Each row is a point. A path goes straight from each point to the next, and from the last back to the first. The post is the endless flat space through its rows: a point in 2 columns, a line in 3, a plane in 4, and so on, so that a path can go around it. How many times does the path go around the post? Going back the other way cancels.

Post (2 x 3):
-12, 4, 18
18, 11, -36
Path (16 x 3):
-18, -16, -9
12, 33, -52
9, 53, 1
16, 6, 51
0, -26, 7
11, 0, -48
2, 24, -55
34, 49, -11
-7, -2, 65
25, 5, -17
-7, -36, 18
-1, -4, -30
-17, 42, -32
16, 42, -8
24, 6, -13
6, -34, 8
Times around: 3

Post (3 x 4):
-7, 18, 27, -24
-14, -5, 28, -18
-21, -4, -36, -7
Path (28 x 4):
-46, -42, -71, 15
-21, 48, 26, -53
-20, -21, 11, -22
9, 16, -29, -30
-9, 24, -8, -45
-31, -32, 5, -22
-7, -33, 52, -31
16, 24, 36, -30
-8, 8, 30, 1
-11, 31, 29, -21
-48, -43, 13, -20
-13, -17, 2, -32
-19, -3, 26, -37
-40, 15, 23, -27
-17, 25, 44, -2
7, 12, -6, 6
-7, -14, 20, -18
-15, -27, 39, -45
-2, 26, 2, -29
11, 15, 2, -17
-2, 58, -16, -19
-30, 28, 53, -30
-21, 29, 44, -29
-25, 17, 8, -7
-21, 27, -3, -29
-5, 10, 12, -37
12, 59, -12, -29
6, 32, 34, -8
Times around: 2

Post (5 x 6):
11, -7, 3, 12, -21, 0
0, -7, -10, 5, -13, 22
-11, 12, -9, -31, -12, -9
-20, -50, 10, -10, 48, 26
-25, -32, -42, 16, -20, -10
Path (29 x 6):
-44, -37, -26, 32, -33, -1
-26, -38, 7, -33, 15, -35
-18, -58, -15, -7, 20, -12
3, -7, -19, 6, 26, 34
-7, -27, -26, 23, 3, 13
41, 0, -10, -17, -35, 12
24, -26, 4, -13, -24, -4
46, -53, 15, 56, 6, 15
-39, -2, -24, -31, 47, 10
-19, -6, 19, 37, -2, 14
-14, -36, -17, 15, -49, 9
-3, -24, -8, -22, -2, 12
35, -43, -4, 30, 6, 33
-29, -58, 0, 0, 76, -12
-2, -12, 21, 35, -17, 7
5, 3, 37, -11, 8, 5
-57, -9, -52, -37, 27, -11
14, 21, -14, -42, 10, 44
6, -26, -1, -8, 2, 49
29, -18, 27, 27, -21, 24
-59, -18, -11, 3, 8, 6
-39, 17, -51, 2, 17, 26
8, -24, 2, 33, 28, 56
-51, -12, -52, 26, -12, 4
-35, -3, -8, -14, -18, -12
1, -23, 17, -10, 1, 4
11, -14, -3, -27, 3, 22
0, 74, -53, -54, -43, -42
-23, -17, -14, 43, 27, 33
Times around: 2
